Each row is a point. The last column is the point's height on a tilted bowl or saddle (a function of degree 2), plus a little noise. Count its main directions that bend up, bend down and stay straight.

Points, 16 rows:
[[ 0.00  0.07  0.81  0.60]
 [ 0.39  0.95 -0.37  0.66]
 [ 0.35 -0.67 -0.10  0.42]
 [ 0.04 -0.26 -0.44  0.24]
 [ 0.16 -0.25 -0.55  0.29]
 [ 0.06 -0.61  0.18  0.38]
 [ 0.31  0.07 -0.31  0.12]
 [-0.44 -0.35  0.13  0.42]
 [ 0.18 -0.46 -0.30  0.27]
 [ 0.34 -0.34 -0.15  0.19]
 [-0.22 -0.36 -0.10  0.27]
 [ 0.07 -0.07 -0.01  0.08]
 [ 0.12  0.05  0.01  0.07]
 [-0.20 -0.47  0.22  0.37]
 [ 0.42  0.08 -0.27  0.14]
 [-0.06  0.48  0.38  0.34]]
Directions: 3 up, 0 down, 0 straight

Points, 17 rows:
[[-0.35 -0.10 -0.41 -0.20]
 [-0.41  0.19  0.18 -0.24]
 [-0.30 -0.29  0.02 -0.30]
 [-0.52 -0.25  0.24 -0.48]
 [ 0.76  0.24 -0.06 -0.44]
 [ 0.23 -0.22 -0.30 -0.15]
 [-0.66  0.14  0.72 -0.52]
 [ 0.25 -0.85 -0.54 -0.69]
 [ 0.15  0.03  0.35 -0.07]
 [ 0.24 -0.02  0.62 -0.12]
 [ 0.07 -0.49  0.45 -0.45]
 [-0.02  0.19 -0.03 -0.06]
 [ 0.06 -0.36  0.00 -0.25]
 [-0.39  0.40 -0.13 -0.28]
 [-0.07  0.11 -0.11 -0.07]
 [ 0.25 -0.56  0.13 -0.48]
 [-0.24 -0.17  0.27 -0.23]]
Directions: 0 up, 2 down, 1 straight

Points:
[[ 0.09 -0.41 -0.22 -0.11  0.21]
 [-0.25  0.16 -0.55  0.84  0.60]
 [ 0.26 -0.39 -0.29  0.25  0.24]
 [ 0.23  0.08 -0.37  0.23  0.13]
 [-0.26 -0.47 -0.17 -0.02  0.23]
 [ 0.67 -0.13 -0.34  0.14  0.16]
 [-0.41 -0.04 -0.11 -0.63  0.20]
 [ 0.33  0.62  0.11  0.23  0.41]
 [-0.51 -0.45  0.65  0.23  0.65]
 [ 0.08 -0.01 -0.36  0.23  0.10]
 [ 0.00 -0.36 -0.12  0.30  0.20]
 [ 0.70  0.10 -0.10  0.05  0.13]
 [ 0.04  0.61  0.18 -0.13  0.43]
 [-0.26 -0.41 -0.70 -0.43  0.53]
 [-0.05 -0.28  0.76 -0.60  0.74]
 [-0.22 -0.23 -0.07 -0.21  0.07]
 [ 0.43 -0.25  0.02 -0.37  0.27]
 [-0.31 -0.22  0.59  0.22  0.39]
 [ 0.23  0.38 -0.10  0.75  0.39]
 [ 0.02  0.32  0.46  0.27  0.29]
 [ 0.53 -0.16  0.18 -0.10  0.16]
 [-0.28  0.29 -0.11  0.22  0.09]
 [ 0.25 -0.18 -0.48 -0.31  0.32]
 [-0.09  0.21  0.07  0.17  0.06]]
Directions: 3 up, 0 down, 1 straight

Points, 24 rows:
[[-0.37  0.23 -0.44  0.16  0.32]
 [ 0.36 -0.06 -0.70 -0.10  0.32]
 [ 0.52  0.40  0.02 -0.11  0.41]
 [-0.18  0.07 -0.27 -0.12  0.26]
 [-0.39 -0.18 -0.83 -0.05  0.37]
 [-0.13 -0.10 -0.22 -0.38  0.31]
 [ 0.75  0.22 -0.27 -0.07  0.43]
 [-0.78  0.15 -0.61 -0.18  0.47]
 [ 0.39  0.39 -0.08  0.53  0.56]
 [-0.33 -0.11  0.87 -0.01  0.21]
 [-0.07 -0.64 -0.53 -0.37  0.50]
 [-0.56  0.02  0.31 -0.34  0.37]
 [ 0.15 -0.43 -0.36 -0.39  0.38]
 [ 0.21  0.02  0.08  0.30  0.27]
 [ 0.11 -0.01 -0.23 -0.22  0.26]
 [-0.01  0.20 -0.29  0.17  0.27]
 [-0.05  0.39  0.02 -0.33  0.35]
 [-0.14 -0.28  0.14 -0.08  0.20]
 [ 0.12 -0.13 -0.09 -0.23  0.25]
 [-0.60  0.11 -0.18  0.19  0.35]
 [ 0.19 -0.09  0.12  0.22  0.22]
 [-0.04 -0.44 -0.29 -0.26  0.33]
 [-0.27  0.38 -0.40  0.32  0.39]
 [-0.32 -0.47  0.85  0.71  0.23]]
Directions: 3 up, 0 down, 1 straight

Points:
[[ 0.59  0.04  0.42 -0.43 -0.43  0.36 -0.41]
 [ 0.26 -0.20  0.37 -0.06  0.06  0.02 -0.16]
 [-0.16  0.08  0.11  0.36  0.23 -0.26 -0.23]
 [ 0.47 -0.23  0.55 -0.05 -0.51 -0.01 -0.25]
 [-0.13  0.52 -0.47 -0.11  0.37 -0.14 -0.16]
 [-0.06  0.61 -0.40 -0.18  0.37  0.32 -0.25]
 [-0.14  0.12 -0.22  0.62  0.36 -0.16 -0.28]
 [ 0.27 -0.39  0.25 -0.15  0.57 -0.16 -0.29]
 [-0.07 -0.44 -0.49 -0.09 -0.30 -0.16 -0.33]
 [ 0.34 -0.27  0.51 -0.40  0.04  0.03 -0.20]
 [-0.49  0.04 -0.85 -0.28  1.31  0.01 -0.40]
 [ 0.84 -0.45 -0.17 -0.17  0.04  0.61 -0.58]
 [-0.05 -0.30 -0.74  0.13 -0.27 -0.59 -0.53]
 [-0.13  0.04 -0.28 -0.51 -0.43  0.67 -0.47]
 [ 0.08  0.30  0.22  0.00  0.11  0.04 -0.16]
 [-0.08  0.05  0.19  0.82 -0.40 -0.01 -0.43]
 [ 0.26  0.20  1.06 -0.28 -0.82  0.14 -0.33]
 [ 0.21  0.02  0.15  0.17 -0.19  0.11 -0.17]
 [ 0.21 -0.22 -0.42  1.02 -0.06 -0.58 -0.86]
 [-0.30 -0.13 -0.26 -0.51  0.58  0.16 -0.25]
 [ 0.22 -0.01 -0.25 -0.31 -0.67  0.22 -0.40]
 [-0.01 -0.38  0.07 -0.26 -0.27  0.03 -0.15]
 [ 0.35  0.57 -0.23  0.40 -0.09  0.12 -0.35]
 [ 0.07 -0.36 -0.10 -0.28 -0.36  0.23 -0.23]
 [-0.15  0.36 -0.01  0.02 -0.11 -0.07 -0.15]
 [ 0.39  0.20 -0.01  0.13  0.09 -0.42 -0.31]
 [-0.34  0.40  0.20 -0.12  0.25 -0.34 -0.23]
 [ 0.41 -0.07  0.49  0.02  0.11  0.44 -0.28]
 [-0.54  0.10  0.07  0.01  0.12  0.00 -0.13]
 [-0.43 -0.43 -0.11  0.14  0.13 -0.16 -0.27]
 [-0.14 -0.27 -0.64  0.12 -0.26  0.07 -0.30]
 [-0.04 -0.16 -0.35 -0.12  0.07 -0.21 -0.15]
 [-0.19  0.14 -0.05  0.08 -0.18  0.06 -0.12]
 [ 0.01 -0.04 -0.10 -0.28 -0.08 -0.01 -0.12]
 [-0.14  0.70 -0.05  0.18 -0.43  0.18 -0.37]
 [ 0.21 -0.28  0.09  0.02  0.20  0.17 -0.17]
 [ 0.10  0.00  0.55  0.36  0.46 -0.37 -0.44]
 [-0.64 -0.14 -0.25  0.06  0.86 -0.05 -0.37]
 [ 0.30  0.34 -0.51  0.42 -0.44  0.46 -0.45]
 [-0.02 -0.01 -0.18  0.18 -0.45 -0.29 -0.29]
 [-0.19 -0.25  0.11 -0.28 -0.21 -0.07 -0.11]
 [ 0.01 -0.04 -0.12 -0.08 -0.36  0.03 -0.16]
 [-0.38  0.13  0.40  0.06  0.26  0.27 -0.19]
 [ 0.86  0.02  0.07  0.16 -0.44 -0.21 -0.56]
 [ 0.81 -0.62  0.35  0.16  0.26 -0.09 -0.51]
 [ 0.34  0.05  0.78  0.02  0.36  0.05 -0.35]
 [-0.38  0.09  0.05  0.38 -0.54 -0.69 -0.56]
 [ 0.09 -0.76  0.31  0.48 -0.12  0.28 -0.45]
 [ 0.24  0.07 -0.58 -0.85  0.29 -0.18 -0.37]]
Directions: 0 up, 5 down, 1 straight

Points (41 x 7):
[[ 0.03  0.21 -0.21 -0.29  0.03 -0.20 -0.01]
 [ 0.22 -0.04  0.17  0.07 -0.69  0.22  0.38]
 [ 0.52  0.29 -0.75 -0.05  0.27  0.13 -0.59]
 [-0.09  0.17  0.29  0.07 -0.47  0.18 -0.08]
 [-0.30  0.25 -0.40  0.51 -0.47  0.03  0.07]
 [ 0.61  0.58 -0.43  0.26 -0.59  0.72  0.11]
 [ 0.05 -0.47  0.23 -0.38  0.08 -0.33  0.43]
 [-0.50  0.15  0.31  0.06 -0.21 -0.16 -0.14]
 [ 0.11  0.09  0.30  0.90  0.23 -0.59 -0.10]
 [ 0.37  0.11  0.15 -0.14 -0.42  0.72 -0.14]
 [ 0.01  0.51 -0.14 -0.05  0.64  0.27 -0.19]
 [-0.16 -0.11 -1.14  0.22  0.04 -0.27 -1.05]
 [ 0.09  0.16 -0.51  0.63  0.30  0.27 -0.37]
 [ 0.29  0.34 -0.04  0.41 -0.49 -0.31 -0.25]
 [ 0.56  0.15 -0.28 -0.57  0.24 -0.14  0.66]
 [-0.28 -0.09 -0.03 -0.38 -0.16 -0.53  0.16]
 [ 0.61  0.03  0.34 -0.15 -0.09  0.13 -0.06]
 [ 0.69  0.55  0.11  0.17  0.54  0.26 -0.21]
 [-0.58 -0.11 -0.24 -0.15  0.23 -0.55 -0.16]
 [-0.51 -0.15  0.02  0.25  0.08 -0.23 -0.08]
 [ 0.00  0.38 -0.31  0.22 -0.01 -0.02 -0.45]
 [-0.31  0.24  0.03  0.46  0.05 -0.21 -0.17]
 [-0.76 -0.48  0.23 -0.25 -0.30  0.26  0.12]
 [ 0.41  0.16 -0.35  0.24 -0.48 -0.23 -0.05]
 [ 0.46 -0.34 -0.51  0.23 -0.17  0.23  0.25]
 [-0.13 -0.02 -0.04  0.81  0.16  0.16  0.17]
 [ 0.09  0.27  0.00 -0.13 -0.15 -0.04 -0.08]
 [-0.34  0.11  0.16  0.23  0.14 -0.11 -0.09]
 [-0.63 -0.14 -0.08  0.06 -0.67  0.71  0.34]
 [-0.49  0.32  0.09  0.15  0.17  0.43 -0.38]
 [-0.42 -0.16 -0.21  0.44  0.31 -0.05 -0.05]
 [-0.22 -0.11  0.04 -0.84 -0.20 -0.10  1.10]
 [-0.13 -0.15  0.11 -0.30 -0.21 -0.32  0.22]
 [-0.48 -0.26 -0.45  0.41 -0.13 -0.08 -0.03]
 [-0.48  0.00 -0.28  0.47 -0.25  0.38  0.08]
 [-0.07  0.58  0.34 -0.37 -0.07 -0.22  0.04]
 [ 0.57 -0.18  0.37  0.46  0.20 -0.65 -0.56]
 [-0.08 -0.06  0.12 -0.08 -0.44  0.06  0.17]
 [ 0.17 -0.09  0.17  0.19  0.26 -0.17 -0.09]
 [-0.54  0.04 -0.20 -0.20  0.02  0.05 -0.08]
 [-0.08  0.93  0.53  0.11  0.58  0.24  0.21]]
Directions: 2 up, 2 down, 2 straight
